Rows are points. Examples show where two turns around zero, p and q, send a point. Where does a point land after both, in the order given? Backwards means that the second turn is done in reverse. Each puzzle has new turns, and all numbers are rounded.

Turn p:
-30, -3, 17 -> 14, -32, 1
9, -22, 23 -> 2, -4, 33
18, 38, 4 -> -39, 1, -16
32, -2, -18 -> -11, 35, 3
-29, -11, -26 -> 35, 0, -20
Turn q:
-8, -26, 48 -> 16, -42, -32
16, -3, -33 -> -26, 26, 5
-4, 27, -31 -> -2, 26, 32
9, -23, 17 -> -5, -14, -26
-23, -5, 0 -> -2, -19, 14
10, 30, -1 -> 20, 23, 8
Where do these land?
p, then q: 13, -10, 27 -> 16, -25, -11
p, then q: -32, 12, -26 -> -32, 28, 2
p, then q backwards: 17, -26, 20 -> -23, 20, -21
p, then q: -23, 35, -21 -> -39, 15, 22
p, then q backwards: 24, -11, 0 -> 2, 13, -23

Turn p:
-19, 3, -18, 10, 18, 3 -> 4, 0, -6, -11, -14, 27
3, 10, -3, -12, 18, 11 -> -6, 15, -15, 1, 9, 12
8, 21, 10, -24, 0, 27 -> -1, 37, -8, 14, 17, -3
-10, 13, -9, -31, 10, -6 -> -6, 21, -9, -27, 12, 3
3, -2, -31, 21, -17, 0 -> 35, -16, -7, -2, -14, 0
3, -33, 31, 7, -28, 6 -> -2, -17, 41, 23, 12, -17
15, -33, 17, 16, -30, -6 -> 7, -32, 28, 20, 7, -23
-12, 2, 3, 39, -11, -30 -> -2, -25, 9, -5, -42, -11
10, 20, 0, -25, 41, -5 -> -29, 17, -35, -12, 14, 12
Turn q:
16, -23, -17, 5, 15, 24 -> -27, -32, 7, 3, -2, 9
2, -24, 25, 6, -1, -24 -> 28, -1, 25, 9, 11, 15
-44, 4, 0, -15, -18, -5 -> -3, 46, 9, 0, -19, -1
-1, 18, -4, 44, 37, 0 -> -12, -14, -1, 27, 33, -39
-7, 15, 7, 3, -3, 17 -> -3, 5, -16, 14, -11, -7
12, 3, -19, -35, 23, -9 -> -20, 3, -13, -28, 24, 21
14, 3, 29, -9, -31, 9 -> 31, -4, -16, 4, -26, 15
7, 5, -21, 1, -22, -12 -> 6, -1, 4, -28, -11, -14
Where do these land?
q, then p: -1, 3, -2, -4, -4, 13 -> 12, 1, 6, -4, -4, -1
q, then p: -12, 24, -10, -1, 7, 5 -> 3, 3, -9, -23, -16, 2
p, then q: -2, 2, 18, -11, 9, 1 -> -5, 17, -2, 12, 4, -7
p, then q backwards: -31, -15, 8, -17, -24, -20 -> -5, -21, -31, 9, -12, -30
p, then q: 20, -21, 22, 48, 6, 23 -> 9, -28, 37, 32, -19, -23
q, then p: 6, -26, -48, -41, -3, -14 -> -11, 51, 27, -16, 34, 10
p, then q: -9, 0, 16, 19, 9, -12 -> 7, 13, 14, 8, -22, 0
q, then p: 29, 33, -5, 7, 0, 4 -> 13, -25, -15, -27, 15, 5

Turn p:
-17, -3, 3, 2, 15, -1, 16, 1 -> -8, 6, 11, -3, -10, -13, 8, 16
4, 13, -5, 0, 4, -2, -48, 7 -> 20, 14, -39, -4, 4, 17, -13, 1
5, -8, 33, 0, 1, 4, -4, 5 -> -15, -15, -12, 3, 2, 14, 18, 11
0, 0, 13, 6, -1, -13, 15, 4 -> 0, -12, 10, 10, -11, 1, 10, 8
-6, -14, -15, -4, 2, -2, 14, 6 -> -11, 5, 11, 9, -2, -15, -11, 0
14, 11, -13, -5, -6, 7, 10, -4 -> 9, -5, 6, -2, 7, -11, 1, -20
4, -6, 7, 9, 5, 3, 4, -3 -> -2, -2, 5, 3, 9, 2, 7, 8
-3, -10, -7, 4, -4, 0, 2, -9 -> -4, 4, 11, -1, 5, 3, -9, 1
-9, 3, -2, 4, -8, 8, -8, 5 -> -3, 14, -4, -1, -3, 8, 2, -7
7, 15, -13, -17, -8, -4, -2, -12 -> 13, -9, -1, -15, -3, -5, -12, -18
Turn q:
0, 0, 8, 20, 10, 13, -6, 11 -> 11, 4, -8, -12, 15, -11, 4, 13
-9, 7, 19, -3, 6, 2, 8, -1 -> 4, -20, 1, 2, 9, -9, 3, -5
-12, 2, 3, 8, -25, 16, 12, 1 -> -15, 3, 11, 15, 7, -19, 10, 12
9, 9, -5, -1, -1, -16, -7, -1 -> 4, 0, 6, 0, -3, 16, -13, 3
-19, -18, -21, -20, -8, -11, 4, -5 -> -8, 14, -3, 20, -22, -4, -5, -24
8, -18, -4, 10, 9, -2, -3, -4 -> 13, 10, -8, -5, -9, 5, 12, 2
6, 17, -8, -8, 10, -5, 4, -4 -> -2, -7, 12, -13, -4, 6, -11, -8
2, -5, -3, -1, -1, 4, 10, 15 -> -4, -1, -7, -3, -10, -12, -3, 8
15, 8, 10, -5, 0, 0, -21, -13 -> -3, -4, -1, -5, 15, 27, 3, 0
Where do these land?
p, then q backwards: -3, 17, -17, 23, 10, 13, -5, 19 -> -20, -24, -10, 23, -1, 2, -12, -6
p, then q backwards: 2, -25, -13, 7, 20, 0, 10, -10 -> -8, 24, 0, 17, -17, 9, 1, 13
q, then p backwards: 4, -1, -9, -9, 3, -23, 9, -4 -> -7, 7, -3, -2, -17, -20, 2, 1
p, then q: -6, -7, 17, -3, -7, -9, -5, 11 -> -8, 15, 0, 7, 2, -16, 4, 6
q, then p: 0, 9, 11, 10, 6, -2, 1, -6 -> -5, -11, -4, 5, 9, -6, 4, 8
p, then q: 19, -8, -3, -8, -5, 10, 1, -9 -> 13, 2, -8, -6, -2, 4, 9, -18
p, then q backwards: -8, -2, 4, -10, 5, 9, -10, -3 -> 9, -2, -5, -5, 4, 12, -6, 9
p, then q: 2, 11, 3, -1, -2, 17, -8, -6 -> -8, -5, 7, -11, -8, 1, 2, -14
p, then q backwards: -8, 4, -12, -5, -22, -17, -5, 5 -> -2, -1, -16, -14, 4, -25, 1, -1
p, then q backwards: -2, 2, 20, -3, -7, 4, 14, 2 -> 9, -4, 6, -10, -4, 8, 13, -14

Turn p:
19, 1, -4, -1, 12, -2, -3, -13, 17 -> 11, -5, 8, 10, 1, -20, -10, -12, 3
15, -15, -4, -9, -8, 15, -16, 0, -1 -> -9, -6, 4, -15, -1, -10, -22, -2, -12
-12, -12, -12, 4, 12, -14, -12, -10, -13 -> -14, 8, 12, 0, 14, 2, 14, -18, -9
-14, -9, 2, 11, 17, 9, 1, -2, 10 -> -3, 15, 10, -7, -9, -8, 10, -6, 15
-13, 38, 0, -48, 2, -11, 34, 2, -9 -> 40, -26, -21, 4, -3, 47, 9, -14, 6
12, -14, 3, 13, -5, -2, 19, -1, 7 -> 9, 13, -6, 7, -12, -15, 2, 8, -12
-7, 7, -17, 9, 7, 7, 5, 1, -4 -> -7, 10, 7, 11, -9, 12, -2, -7, 6
-16, -4, -4, -1, -9, -11, -6, 17, 4 -> -18, -2, -19, -4, 2, 3, 11, -2, 4
-9, 6, 39, 5, -8, 13, -17, 7, -30 -> -6, -7, 17, -26, 14, 14, 8, 40, 1
34, -12, 0, 18, -5, 1, -15, 12, 12 -> -16, -9, 3, 11, -8, -34, -15, 13, -10
-9, 13, 0, 0, -15, -7, 11, -11, 7 -> 12, 10, -16, 9, 11, 8, -2, 2, 7
Turn q:
23, 21, 3, -34, 9, -15, 0, 15, 2 -> 18, 9, -1, 27, -7, 7, -4, -4, -37
-12, -22, 4, -15, -3, -2, 6, 2, 4 -> -3, 7, -1, -1, 3, -16, -14, 21, 0
-25, -24, -3, 0, -31, -13, -18, 14, 5 -> -5, -9, -11, -12, -27, -33, -20, 9, 13
-9, -16, 14, 5, -4, -14, -10, -18, 1 -> -12, 2, -8, -21, 1, 2, -23, 1, 2
-4, 3, 5, -8, 10, -11, 11, -12, 7 -> -7, 6, -4, 2, 18, -1, -7, -2, -13
8, 28, -19, 8, 4, -1, -5, -15, 0 -> 3, -2, -13, 10, 7, 13, 12, -29, 4
11, 18, 6, 5, -9, 15, 5, -10, -8 -> 16, 3, 14, -4, 6, 10, 6, -17, 7
2, -6, -7, 20, -11, 27, 10, 16, 4 -> 10, -18, 15, -4, -1, -7, 22, 11, 20
4, 7, 3, 8, 1, -17, 5, 9, -11 -> -4, 4, -1, -10, -8, -2, 11, -7, -17
18, -7, -8, -7, -8, 1, 4, 5, -14 -> 19, 12, -5, -3, -9, 2, 10, 8, -1
8, 14, -9, 7, 27, 8, -19, -12, 35 -> -11, -30, -12, 25, 16, 28, -5, -6, 3
-23, -15, 12, 12, 15, 20, 9, 6, -26 -> -25, 18, 27, -10, -1, -1, 12, 15, 17
Where do these land?
q, then p backwards: 10, 8, 3, 21, 16, 11, -15, 3, -20 -> -23, 6, -8, -2, 18, 7, 7, 15, -18
q, then p: 6, -1, -7, 12, -7, 19, -15, 6, 8 -> 1, 10, -12, -8, -10, -22, -9, 2, -3
p, then q: 9, 17, 9, 14, 1, -17, -19, 25, -16 -> -25, -6, 13, -12, -3, -19, 11, 27, 3
p, then q: -10, -7, -14, 0, -12, -6, 12, -24, 11 -> 1, 2, -11, 10, 7, 19, 10, -25, 1
q, then p backwards: -21, 4, 8, -32, -2, -6, 2, -20, 8 -> 14, -1, -19, 12, -19, 5, -12, -26, 12
p, then q backwards: -4, 23, 3, -22, 9, -15, 21, 2, 12 -> 25, 13, -24, 6, -13, 12, -10, -2, 11
p, then q: -14, -19, -6, -19, 10, -11, 10, -14, 22 -> 15, 14, -24, 1, 25, 9, -3, -14, -5
q, then p: 34, 5, 13, 11, -1, 1, -15, 12, -19 -> 14, 0, -5, -17, -9, 10, -30, 21, -14
q, then p: -7, -16, 8, 17, -9, 13, 10, 3, 3 -> 8, -14, -14, -14, -7, -11, 13, -5, 1
p, then q: -4, -14, -17, -2, -7, 10, 8, 7, -9 -> 5, 12, 5, 4, -6, -7, -3, -16, 17

Turn p:
5, -9, 12, -14, -14, -3, -3, 8, -9, -4, 1 -> 5, -5, 6, -5, 8, 4, -4, 5, -12, 12, -17
-12, 20, 7, 2, -7, 16, 5, -23, -18, 16, 1 -> -3, 18, -25, -3, -4, -2, 4, -15, 5, -15, -23
-10, 1, 17, -12, 17, -6, -10, 7, -9, 1, -10 -> -1, 10, 6, -2, 3, -3, 0, -22, -7, 22, 1
-8, 18, -13, -3, -3, -17, 19, 1, 21, -4, -8 -> -5, 10, 4, -22, -5, -15, 14, 17, 2, -7, 19
8, -2, -13, 11, 4, 3, 25, 9, 17, 0, -2 -> -7, 1, 9, 6, -4, -1, 11, 23, 19, -6, 12
-2, -4, -7, 14, 5, -16, 9, 3, -2, 4, 10 -> 1, -10, 2, 6, -15, -17, 2, 5, 6, 1, 3
-18, -5, -8, 9, 14, 7, -10, -7, 16, -12, 21 -> -11, -11, 8, -4, -21, 9, -15, -14, 5, -15, 15
-1, 2, -8, -2, -18, 14, 2, -12, -13, -17, -15 -> -11, -4, -12, -9, 27, 0, -5, 2, 3, -13, -10
13, -17, 10, -8, -5, -3, -4, -23, 11, 1, -12 -> 7, -4, -23, -8, 6, 17, -9, 10, 1, 17, 6
-1, -13, -5, -2, -14, -2, -8, 15, -6, 2, -9 -> 9, -1, 10, 4, 15, -7, -15, 8, -4, 4, -6
17, -7, -11, -10, 2, 2, -11, 12, -13, 10, 22 -> 2, -6, 6, 27, -7, 3, -4, 5, -24, -2, -8
9, 15, 18, 14, 19, 5, -14, 10, 4, 2, 2 -> 15, 0, 9, 10, -4, 11, 18, -24, 4, 2, 8
Turn q:
-7, 0, 0, 2, -3, -21, 2, 15, -12, -6, 15 -> 2, -12, 9, -6, 5, 7, 14, 6, -5, 19, 13
12, 1, -10, 5, 21, -1, -10, -4, -2, 7, 1 -> -18, 3, -3, 19, 7, 2, -6, 4, 8, 3, 2
1, -10, 9, 17, -24, -7, 15, 5, 8, -4, -14 -> 21, -17, 2, -7, 2, 16, 4, -11, -11, -11, -15
0, 14, -20, -4, 9, 1, -18, 6, 14, 3, 9 -> -12, 12, 8, 13, -13, 0, 3, -5, 20, 15, -1
-25, -10, 7, 10, -16, 1, 9, 10, -11, -2, -11 -> 6, -24, 0, -23, -13, 7, 0, 2, -11, -8, 1
13, -2, -2, -27, 9, 3, 1, -5, 8, 16, -5 -> -4, 27, -17, 6, 2, -1, 9, 1, 6, -11, 5
6, -10, 2, -11, 23, 9, -11, -21, 20, 16, 9 -> -25, 17, -6, 14, 9, -20, 9, -8, 12, -16, -4
13, -7, 0, -20, 4, 13, -18, -8, 4, 7, 0 -> -4, 18, -12, 4, 3, -12, 3, 11, 18, -8, -7
-8, 16, 19, 8, -6, 0, 11, 15, -10, 4, 3 -> 0, -2, 3, -26, 6, 10, -9, -7, -12, 12, 3
-6, 12, 6, 2, -6, -14, -7, -5, -7, -10, -12 -> 9, 0, 20, -5, 1, 9, -8, 8, 0, -5, 7
20, -10, -1, -1, 10, 21, -16, -8, 4, 6, 18 -> -14, 7, -14, 11, 12, -22, -1, 5, 13, 6, -18
2, -13, -4, 4, 7, 8, 12, 4, 7, -22, -22 -> 19, -16, -12, 12, -5, -1, -12, -11, 5, -14, 8
-13, 9, -5, 12, -21, -7, 20, 1, -21, 1, -1 -> 8, -10, 8, -11, -12, 12, -3, 8, -32, 8, 0
-9, 11, -1, 1, -7, -5, 10, -3, -3, -16, 10 -> 11, -2, 15, -3, -4, -8, -1, -3, -12, 11, 7
Where do these land?
q, then p: 5, 6, 2, -9, -21, -2, -4, 8, 10, 13, -2 -> -5, 18, -4, -5, 13, 8, 15, 8, 1, -5, -1
p, then q: 10, 10, -5, -11, -1, 14, -12, 34, -12, 5, 0 -> -5, -9, 3, -8, 24, 5, -32, -3, -11, -2, 8
q, then p: 8, 11, -14, -7, 6, -6, 2, -6, 4, -2, 3 -> 11, -1, -3, 1, -7, -4, 11, -6, 8, -11, -5
p, then q backwards: 9, 6, 10, -4, -5, -8, -9, -10, -7, 10, 10 -> 5, -6, -8, 1, -15, 7, 18, 5, 1, 1, -1
p, then q backwards: -4, -5, -12, -13, 11, -1, -16, -1, -2, -4, 13 -> -9, 9, -6, 12, 11, 1, 17, -9, -6, 3, -4
p, then q: 3, -3, 8, 1, 11, 15, -4, -10, 1, 11, -6 -> -8, 6, 3, 9, -11, -5, -11, -7, -1, 2, -14
p, then q: 9, -18, 9, -8, -13, -1, 48, 17, -4, 1, 9 -> 4, -7, -17, -30, -11, 36, 5, -23, 8, -10, 4
p, then q backwards: 12, -5, 0, 22, 16, -9, -8, -10, 3, -9, 2 -> -7, -16, -9, 3, 15, -4, 6, 17, 4, -16, -3
q, then p backwards: -41, -6, 1, 21, 10, -2, -2, -8, -1, 12, -1 -> -15, 3, -13, -3, 10, -3, 6, 0, 2, -33, 29
p, then q: -8, 8, 4, 1, 3, -5, 6, -10, 0, -13, -12 -> -3, 10, 1, 4, -7, -8, 13, -3, -3, -5, 13
q, then p: 4, 2, 11, 16, 11, 7, -1, -5, 9, -18, 5 -> 8, -9, -13, 0, -7, 2, -8, -11, 0, 15, 15
q, then p: -13, -12, -25, 1, -34, 5, 3, -5, -7, 0, -6 -> 10, -6, 7, 0, 30, -6, 1, 25, 4, 4, -21
p, then q: 5, 5, 9, -11, 5, -8, -4, 4, 6, -6, -16 -> -14, 14, -10, -2, 6, -4, 2, 0, -10, 5, 7

Turn p:
0, -11, 18, -14, 11, 0, 18, 3, -19, -1, 11, 2 -> -5, 14, 5, 18, -4, 16, 6, -7, 2, 18, 19, -2
19, -10, -15, 6, -1, -6, 6, -19, -3, -14, 11, -1 -> -15, 7, -1, 5, 4, 0, -15, -9, 13, 9, -24, -7
-8, -4, 4, 15, 32, -10, 11, 8, 8, -4, -9, -2 -> -16, 3, 17, -9, -1, -12, 2, -21, 3, -10, 21, -2
-22, -12, 12, 0, -9, -13, -22, -7, 7, -7, 14, -22 -> -13, -2, -12, 19, 19, -14, -11, 11, -27, -6, 6, 2
30, 7, 16, -9, -17, 24, -19, -26, 15, 36, -1, 12 -> 34, -25, 4, -1, -12, 19, -14, 22, -8, 3, -17, -38
-7, -1, -14, 11, -11, 12, 12, 6, 4, 6, -11, -6 -> 4, 0, 6, 1, -4, 1, 8, 4, 11, -24, -9, 11
1, -6, -7, -25, 4, -7, 0, 1, 7, -5, 12, -9 -> -1, 14, -16, 2, 14, 1, -12, 6, 9, 5, 11, -5
-3, 25, 11, 7, 20, 1, 9, -16, -2, -3, -1, -13 -> 4, -11, 29, 2, 3, -10, -16, -5, 4, 10, 12, 9
22, 1, 8, -23, -9, -12, 9, 20, -4, 10, -34, 20 -> 6, -1, -15, -32, -21, 40, 5, -4, 1, 1, 11, 4
-13, 8, -21, 2, 8, 2, 0, -22, 6, 2, 6, 10 -> -3, -12, -2, 4, -8, -25, -6, 7, 21, 3, -4, -3
-22, -22, -18, 18, -15, 15, -12, 3, 4, -34, 2, -1 -> -20, -9, -16, 16, 26, -15, 25, -5, 3, -16, -22, 9
11, 18, 9, 27, -5, 30, 12, 8, -14, 11, 15, -7 -> 29, 8, 36, 13, -3, 0, 14, -4, -5, 2, -18, 5
6, 14, -10, -17, 0, -10, -19, 10, 0, -3, 1, 3 -> 7, 5, -16, -22, 7, -6, -2, 10, -3, 14, 2, 3
-24, 5, 8, 1, 5, -28, 5, 16, 15, -5, -5, 8 -> -5, -1, -17, -7, -9, -15, -2, -18, -11, -11, 26, 14
11, -13, 0, 1, -11, 1, -7, 16, -25, 11, -12, 5 -> -7, 11, 0, -10, -12, 21, 20, 11, -12, 2, -10, 1
Turn q:
2, -32, 4, -1, -5, 6, 13, -16, -5, -5, -3, 18 -> 29, 8, 12, -7, -4, -8, -10, -3, 21, -13, 4, 2
10, 5, 2, 24, -14, 5, 18, 15, 24, -20, 16, 5 -> -8, 12, 22, 30, 6, 22, 1, 5, 12, -4, 4, -19
13, 26, 0, -13, 24, 7, 7, -1, -2, 0, 1, -7 -> -3, -10, 0, -12, 9, 10, 23, 16, -7, 22, -1, 4
-27, -11, 7, -7, 8, 2, 31, -1, 2, -7, -9, -3 -> 11, 5, 10, -12, -34, 20, 0, -4, 7, 0, 4, 9
18, -4, -9, -12, -16, 15, -3, 32, 22, -19, -4, -12 -> -8, 34, 6, 6, 22, 23, -12, -9, -7, 16, -12, -9
-7, -19, -11, -3, 22, 4, 6, 5, -8, -10, 0, 6 -> 11, 7, 6, 1, -11, -4, -8, 9, 11, 14, -4, 22
18, -10, 18, -1, -2, 5, 29, 18, -2, 3, 3, 13 -> 18, 15, 14, 1, -9, 0, 10, 0, 14, 15, -1, -28
-18, 8, -9, 1, -2, 18, -39, -11, -25, -22, 8, 1 -> -18, -27, 15, -4, 17, -14, -19, -10, -3, -5, -22, 29
-2, -11, 17, 4, 9, -17, -10, 6, -1, 25, -4, -24 -> 1, -7, -31, 4, -12, -8, -1, -19, -5, 14, 17, -5
2, 17, -4, -10, 3, -20, -17, 3, -1, -5, -11, 9 -> -19, 7, -14, -5, 6, -10, 17, 3, -2, -6, -13, 9
16, 10, -5, 15, -5, 4, -22, -11, -10, -3, -10, -6 -> 2, -18, -13, 9, 25, -3, -1, -2, -3, -7, -15, 1
-17, -2, -16, 2, -13, -14, -10, -15, -19, 4, 10, -9 -> -14, -17, -11, -8, -7, -11, -25, 7, 1, -16, 0, 4
-5, -12, 16, -2, -16, -31, -17, -28, 9, 33, 4, -7 -> -4, -6, -30, -9, -2, -22, -2, -16, -2, -28, 36, -10
7, 8, 1, -1, 8, 16, 11, 8, 20, 12, 7, 3 -> 7, 8, 13, 7, 3, 8, 11, 7, -16, 11, 14, -7
-9, 27, -10, 6, 2, 1, 2, -4, -4, 14, -7, 14 -> -4, -11, 3, 2, -8, -5, 16, 16, -21, -12, -9, 0
Where do these land?
p, then q: -12, -6, 12, -5, -1, 3, -2, -37, 6, -8, 1, -12 -> 3, -5, -5, 29, -6, -13, -15, -17, 3, 5, 7, 16
p, then q backwards: 9, -5, -1, -11, 26, 2, -14, 4, 18, 25, 8, 11 -> 16, -6, 10, -10, -18, -7, 22, -1, -4, 26, 13, 4
q, then p backwards: 1, 11, 5, 5, 6, -20, -7, 11, -19, -8, -15, 5 -> -3, -9, -22, 10, -13, 2, -3, -5, -7, -10, 3, 21
p, then q backwards: 8, 8, 10, 15, -6, 1, -14, -8, 14, -3, -1, -11 -> 0, 4, -7, 2, -14, 22, -11, -6, -11, 7, -3, 0
q, then p backwards: -14, 6, 9, -9, 4, 7, -13, 16, 3, -11, -4, -11 -> 9, -2, 8, 11, 0, -14, 6, 1, -16, -19, -3, 4
q, then p: -12, 6, -12, -3, -5, 10, 16, 9, 1, 32, -36, 7 -> -1, 8, 7, -10, -2, 31, 5, 10, 4, 18, -27, 28
q, then p: 4, -23, -10, 3, -9, -1, -16, -19, 17, -4, -6, 8 -> -2, -6, -2, -14, 11, -18, -3, -20, 4, 23, -7, -7
p, then q: 9, 9, 7, -10, -11, -8, -2, 14, -22, -11, 9, 11 -> 15, -5, 3, -8, -2, -12, 5, 19, -21, -4, -4, -12
q, then p backwards: 17, 11, -22, -1, 10, 2, -6, -1, 9, -12, 4, 0 -> -4, -4, -5, -13, -8, 9, -11, 0, -14, -9, 1, -22
q, then p: -13, -10, -14, -6, -12, -14, 21, 7, 2, 22, 13, -5 -> 14, 14, -14, 2, 15, -6, 1, 18, -18, 5, -12, 18
p, then q backwards: -8, -3, -2, 1, -3, 2, 43, 12, 17, -8, 11, 5 -> -6, -31, 19, 17, -3, -12, -6, -5, 18, -13, -14, 4
q, then p: -1, 8, -3, 25, -9, 11, -18, -25, -2, -12, 10, 8 -> -27, -6, 2, 4, 12, -4, 12, -27, -8, 0, 6, -15
p, then q: 19, 9, -11, -7, -13, -1, 29, 18, 5, 5, 11, 7 -> 2, 2, 4, -2, 33, 11, 17, 12, -13, -15, -4, -8
q, then p: -5, -21, 31, 2, 22, 7, -16, -3, -48, -8, -6, -25 -> -20, -13, -23, -3, -23, 13, -24, 20, 6, -21, -9, -44
